Rows are points. Each copy is the shape, with its points in the same order, stretched, turned, moved and blurred by noise. Say if it was mirrored as well.
(in the rows, 128 means zero)

Shape (6 x 2):
[[ 87 128]
 [143 126]
 [140 129]
 [ 94  94]
 [162 129]
 [141  84]]
Copy 1 (6 x 2):
[[ 89 127]
 [131 132]
 [130 128]
 [ 95 153]
 [144 130]
 [134 156]]
Copy 1 is: mirrored
Copy 2 (6 x 2):
[[ 71  92]
 [131 127]
 [123 119]
 [ 73 129]
 [148 140]
 [120 175]]
Copy 2 is: mirrored
Copy 3 (6 x 2):
[[ 98 152]
 [149 106]
 [141 106]
 [120 175]
 [159  85]
 [172 143]]
Copy 3 is: mirrored

Shape (8 x 3):
[[130 130 159]
 [122 108 166]
 [138  92 105]
 [114 125 169]
 [117 145 143]
 [ 95 142 129]
 [148 143  86]
 [128 120 150]]
Copy 1 (8 x 3):
[[130  85  97]
 [115  65 114]
 [140 111 169]
 [107  78  95]
 [117 117  95]
 [ 92 133 105]
 [166 163 134]
 [125  89 112]]
Copy 1 is: mirrored
Copy 2 (8 x 3):
[[140 161 118]
 [139 152 105]
 [130  77 149]
 [131 170 106]
 [104 162 136]
 [ 73 149 139]
 [108  91 186]
 [133 144 125]]
Copy 2 is: mirrored
Copy 3 (8 x 3):
[[154 137 106]
 [158 128 127]
 [116  87 146]
 [152 149 120]
 [127 165 108]
 [102 185 134]
 [ 87 127 107]
 [148 131 119]]
Copy 3 is: only turned
Copy 4 (8 x 3):
[[145 158 156]
 [121 183 149]
 [112 145  77]
 [121 169 165]
 [124 129 156]
 [ 96 116 140]
 [136  89  95]
 [131 155 143]]
Copy 4 is: mirrored

Shape (7 x 4):
[[113  89 136 136]
 [125 145 124 166]
 [ 94  97 145 109]
 [109 137 125 132]
 [ 88 141  96 158]
 [134 109 119  81]
 [153 135  97  87]]
Copy 1 (7 x 4):
[[136  86 139 136]
 [124 165 175 138]
 [161  89 122 133]
 [144 147 142 132]
 [127 165 144 173]
 [133 101  93  91]
 [111 140  97  83]]
Copy 1 is: mirrored
Copy 2 (7 x 4):
[[109  99 113 119]
 [124 163 119 141]
 [ 98  74 147 122]
 [116 121 144 144]
 [102 146 136 181]
 [145  58 141 121]
 [170  82 137 134]]
Copy 2 is: mirrored
